Each row is a point. Each copy is the shape, with its points in the same order, turned, moved and blurred by noise. Some copies are also mirrored. Which?
In the rows, 128 means zero.

Shape, 7 rows:
[[126 102 155]
 [125 110 114]
 [118 118  84]
 [123 129 130]
 [149 100 116]
 [157 106 182]
 [158 205  70]]
Copy 1, 7 rows:
[[132 111 159]
 [126 110 115]
 [114 113  88]
 [122 135 129]
 [148  96 118]
 [175 132 175]
 [144 178  37]]
Copy 1 is: only turned
Copy 2:
[[122 124 175]
 [116 111 134]
 [104 104 106]
 [118 135 140]
 [137  99 141]
 [157 133 193]
 [152 163  46]]
Copy 2 is: only turned
Copy 3:
[[120  91 146]
 [121 117 100]
 [111 128  79]
 [117 126 135]
 [150 101 113]
 [152  98 180]
 [150 222  99]]
Copy 3 is: only turned

Shape:
[[157 104 115 112]
 [166 130 150  93]
 [121 127 164  77]
 [172 103 115 170]
 [164 139 127 164]
 [ 75 139 149 130]
 [ 75 167 107 143]
 [ 69 165 123 152]]
Copy 1, 8 rows:
[[135 115  74 115]
 [124 145  89  80]
 [135 119 131  67]
 [ 92 121  62 155]
 [ 94 153  89 148]
 [117 109 171 123]
 [143 130 171 163]
 [129 125 181 159]]
Copy 1 is: mirrored
Copy 2:
[[ 98 115 124 158]
 [ 88 147 149 142]
 [ 87 141 136  93]
 [149  98 142 186]
 [148 119 158 161]
 [148 128  99  78]
 [180 163  83 110]
 [191 160  94  98]]
Copy 2 is: mirrored
Copy 3 (8 x 4):
[[152 125 121 122]
 [155 150 149  91]
 [126 108 167  77]
 [156 154 127 166]
 [131 171 143 151]
 [ 76 104 165 125]
 [ 49 133 129 134]
 [ 48 131 144 138]]
Copy 3 is: only turned

Shape:
[[100 149 139 190 163  64]
 [117 104 136  86 135 103]
 [ 49 138 114 123 173 160]
 [151 113 152 148  85 101]
 [120  93 106 102 110 142]
 [148 140 135 111 101 104]
 [116 168  68 182  89 112]
 [101 149  88 143 155 160]
 [169 116 104 107  79 128]
 [104 134 124 172 146  67]
 [121 110 104 104 153 157]]
Copy 1 (11 x 6):
[[131 119 203 168 131  67]
 [142  81 130  91 106 109]
 [177 123 133 173  93 162]
 [ 67 113 149  93 125  95]
 [117 116 100 101  82 122]
 [113 125 140  76 132 102]
 [106 207 164 127  94  90]
 [150 162 114 159 109 128]
 [ 91 143  99  63 110  97]
 [128 119 188 147 111  69]
 [146 118  87 130 106 124]]
Copy 1 is: mirrored
Copy 2 (11 x 6):
[[ 73  87 124 148 183  71]
 [134  89  94  92 121 129]
 [127 102 166  78 209 146]
 [139 115 123 151  98  90]
 [167 123 113 107 131 147]
 [109 131 116 115  96 112]
 [106 193 126 156 170 100]
 [111 135 151 121 186 160]
 [139 153 103 135  87 140]
 [ 92 100 111 142 171  80]
 [133 113 129 100 148 178]]
Copy 2 is: mirrored
Copy 3, 11 rows:
[[100 167 199 117 117  80]
 [ 90  88 136  88 107 144]
 [100 158 106  94 187 139]
 [143 116 164 106  56 136]
 [125 102 109 123 113 166]
 [118 106 124  99  68 115]
 [126 172 118 176  86  99]
 [126 143 104 131 161 115]
 [141  82 106 134  63 140]
 [ 93 150 186 130 110 100]
 [123 105 102 115 156 142]]
Copy 3 is: only turned
Copy 4:
[[156 109 159 122 121  64]
 [160 127 131 149 112 176]
 [153 161 127 188 194 120]
 [ 98  91 135 141  78 141]
 [130 113  93 172 129 177]
 [114 122 118 112 102 161]
 [ 86 112  77 115 135  73]
 [122 127 105 149 191 122]
 [100  95  89 118 101 186]
 [162 102 135 133 106  84]
 [138 113 112 160 173 176]]
Copy 4 is: mirrored
